Each row is a point. The last column is the point's height on a tilted bowl or saddle (a function of degree 2), plus a little noise. Along how many of its main directions does it bend up, bend down or stay straight?
(in the rows, 128 means zero)

Points (16 x 4)
[[107 167 143 132]
 [132 130 157 129]
 [131  91  82  67]
 [164 168 126 120]
 [ 87 114 135 124]
 [136 130 115 110]
 [161 133  97  99]
 [150 123 157 119]
 [141 131 132 118]
 [136 137  94  99]
 [ 76 165 201 154]
 [114 109 111 102]
 [109 141 122 120]
 [110  87 122  95]
 [113 119 136 121]
 [107 125  72  77]]
Directions: 0 up, 2 down, 1 straight

Points (26 x 5)
[[ 56 166 129 111 180]
 [140 124 161 102 143]
 [116 159 115 121 151]
 [100  98 141 164 147]
 [108 123 128 116 138]
 [ 72 198  78 143 214]
 [192 149 134 160 138]
 [122 135 119 130 141]
 [121 141 138  97 144]
 [153 143 114 143 144]
 [111 157 103 104 153]
 [154 148  97  88 159]
 [154 126 116 138 144]
 [109 140 119 120 143]
 [173 138 165 126 140]
 [127 132 155 160 135]
 [143 149 131 114 144]
 [153 116 104 148 148]
 [139 148 112 106 148]
 [165 122 109 108 154]
 [123  83 117 135 143]
 [133 151 134 113 145]
 [108 129  94 155 150]
 [104 137 139 113 143]
 [ 82  86 125  50 117]
 [165  98 170 122 152]]
Directions: 3 up, 1 down, 0 straight

Points (24 x 5)
[[114 117 122 104 122]
 [137 175 108 110 188]
 [ 80  98 110 133  96]
 [112 124 112 130 121]
 [ 88 110 177 133  84]
 [110 115 176 109 107]
 [140  72 127 107 106]
 [155 107 115 109 119]
 [104 105 117 143 102]
 [124  75 152 103  90]
 [107 136 133 140 118]
 [ 95 151  64 118 157]
 [154 137 156  93 135]
 [119 114 126 174  95]
 [159 148 106 139 144]
 [125 148 173 115 147]
 [103 134 117 101 138]
 [153  88 154 111  94]
 [134 116 112  85 127]
 [140 132 176 181  92]
 [104 102  99 130 115]
 [ 82  83 107 131  98]
 [151  95 124 122 112]
 [155 122  79 129 143]]
Directions: 1 up, 1 down, 2 straight

Points (42 x 7)
[[ 98 176  80  99 104 130  90]
 [112 104 143 129 144  87 122]
 [149 154 123 118 143 120 126]
 [126 126  85 142 103 135 115]
 [157 131 148 107 164 123 139]
 [138 113 134 108 164 167 131]
 [180 162 109 111 106 124  92]
 [154  92 162 130 128  70  99]
 [150 122 181 124  90 115 104]
 [142 149 148 126 141 135 134]
 [168 159 148 138 114 105  94]
 [131  92  74  91 147  95 148]
 [160 136 111  78 107 147 116]
 [151  84 121 130 180 166 135]
 [125 168  93 133 128 122 101]
 [150 170 119  87 121 120 114]
 [148 143 108 142 181 139 151]
 [174 169 101 109 141 146  92]
 [175 109 141 131 128 118 117]
 [121 106 153  47 110 150 143]
 [129 122  85 134 168 107 147]
 [137 109 181 136 104 133 111]
 [146 135  89 129 154 142 132]
 [139 127 156  99 145 127 141]
 [109 124 119 115 145 112 133]
 [133 109 143 125 136 133 136]
 [118 131 140 101  75 138 135]
 [109 113 129 126 163 122 145]
 [110 119 110 120 189 174 131]
 [152 153  97 116 128 192  76]
 [135 122 114  74 131 103 135]
 [142 112 161 126 184 116 159]
 [ 90  76  77 116 151 125 127]
 [113 147  88 153 124 129 100]
 [ 99 147  86 182 127 158  70]
 [150 148 138 123 101 118 111]
 [108 152  98  89 125 105 118]
 [ 98 157 110 170 144 124  96]
 [133 119 125 107 160 161 133]
 [ 96 134 188 183  96  84  35]
 [141 121 137 149 139 144 133]
 [117 118 149  84 138 125 145]]
Directions: 2 up, 4 down, 0 straight
